Each row of a before or after table is a point. The points were changed in one or more steps. Then noise was added and the rows were shuffled. The steps act on how far a point lies along the listed directions, d1 being the first. What was done? A step turns or swaps two directions, mirrors them in a line or flattens them onto one, adds a multiple of one to another, or multiplies one. Angles are multiples of 10 degrees, from the lower direction toward the higher: turns from -170 to 170, lines from 10 to 170 but not 90. Use the fewest steps. Two steps may share a direction if one is a turn and the other turns, adds or multiplies; they go together, in the order done. Otherwise the lowest direction goes first.

Directions:
(1): [-49  10  35]
(2): [35 -4 50]
(3): [-11 -60   3]
Before (9 x 3):
[[ 14  11  30]
 [-10 -17 -17]
 [  2 -21  -2]
 [-13 -14   9]
 [ -9 -12  -1]
 [  4   6  16]
 [  6  -3  -5]
 [  6  14  21]
 [  3   5  17]]
After (9 x 3):
[[  6   7  25]
 [-13 -18 -36]
 [  6   5  25]
 [  9  13  34]
 [ 22  12  63]
 [-20 -16  -7]
 [-15 -11 -11]
 [  6 -24   6]
 [ 11  -2   3]]
Steps: turn d1 and d2 by -30 degrees; multiply d2 by 2.5

Directions:
(1): [-12  46  36   6  36  -7 -23  23]
(2): [  5 -38  34   9 -29  -3 -36  33]
(3): [-41 -24   9  43  20  19  30   9]
(4): [  8 -39 -13  -8  53 -33 -16  -4]
(5): [ 10  -2 -14 -31   9   9  31  60]
(6): [-41   9 -50   6 -12  -8 -33  19]
Before (14 x 8):
[[ -4  -9   7  13  23  -3  26 -20]
 [-19 -16 -28   3  -8  -4 -11  -9]
 [  4   2  15  -5 -23  17  34  28]
 [ 10 -23  -8 -21  11  16  38  47]
 [ 25  28 -10   0 -43  23  11  -2]
 [ 22   7  -9 -22  27  -5  34  -9]
 [-10  -5 -16   1  10   7  26  13]
 [ 34  29   1 -35  -1 -29 -46 -16]
 [ 32   3 -13 -31  -1   8  -9 -35]
 [-34 -19 -12   3   1  -2  11  -3]
 [  5 -16  13  24  -8  13  21 -26]
 [  6 -12   8  15  -6   9  36 -15]
 [-25 -25 -14  -1  -4   6  16  10]
 [  1  33 -37   1  31  -9  45 -60]]
After (14 x 8):
[[ 30 -28  11  17  24   8  31 -13]
 [-21 -21   2   9 -16  14  21 -11]
 [-25  -8   3   2 -12  12  26  -1]
 [ -4   3  -3  -5 -25  21  22   9]
 [ 27  10 -36 -48   1   3 -17  -5]
 [ -2 -29 -17   8  20 -10  21   0]
 [-10 -29 -13  22 -16  -3 -19 -50]
 [-14   3 -25  -3  17 -12   7   5]
 [ -1  43 -57 -20  32  -8  47 -18]
 [ 35  48  -8 -50 -16 -22 -44   8]
 [-13  -5  -7  18  -1   5  14 -23]
 [  0 -28 -15   3  24  -2  20  20]
 [ -6 -43  18  26  15 -10  13 -28]
 [  3  17 -44 -16   7 -23 -13 -33]]
Steps: mirror d1 and d5 in the line at 170 degrees; turn d4 and d6 by 110 degrees; add -1 times d6 to d3

Directions:
(1): [-11 -10  29 -18  -2  52 -25  10  56 -14 -23]
(2): [-50  34  -6  38   1  -3 -42 -24  14   5  31]
(3): [-18 -10 -39 -31 -57  -1   3 -44   8  10 -20]
(4): [ -4 -60 -30   6  50  13   0 -33   8   2  16]
(5): [-26 -18   8  35 -11  43   4  10 -46  33 -31]
(6): [ 53   4  19  12   3 -11 -38 -33   7  47 -21]
Before (9 x 11):
[[  8   0   0   7   1  -6   8   0 -16   6  -3]
 [  6   2  -3  -3  -6  -3   8   5   0  -8  -3]
 [  7   6  15  11  -3   1   8  19 -24   6 -12]
 [ -4   5   1  -2  -7  -1  -6  -1   6   6  -1]
 [ -5   9   5  14   1  -3   5   7  -6  -1   4]
 [  0  12  -7   1  -7 -12   2  -5  -6   8   3]
 [-22   7   3   3  -8   4   3  11  -4  -7  -3]
 [ 12   2   9  -9  -9   4  -4   0  11   5  -8]
 [  7  24   6  -5  -2 -14  -6   1   4  -1   7]]
After (9 x 11):
[[  9 -20 -10   0  17   0  -3 -19   6   9   7]
 [ -5 -18   4   7  15  18   2   1   8  -4  -2]
 [ -8 -21  -5   3  41  15 -21 -22  29  -3  17]
 [ 11 -60   2  -5  30  38   9   0   3   1 -23]
 [-20 -32 -13   0  17  14   7  -6   2  -7   1]
 [ -5 -10  -9   0   7   0  -7 -12   8   6   7]
 [  9  -9  10  -5  -1  15   3   5   4   2 -16]
 [ -9  -8  -2  -4   8  15 -12 -11  23   1   1]
 [  2 -13  -8   0   8   7   2  -3  10  -9   1]]
Steps: multiply d4 by 3; turn d1 and d4 by 160 degrees; turn d3 and d5 by -20 degrees; add -1 times d5 to d2
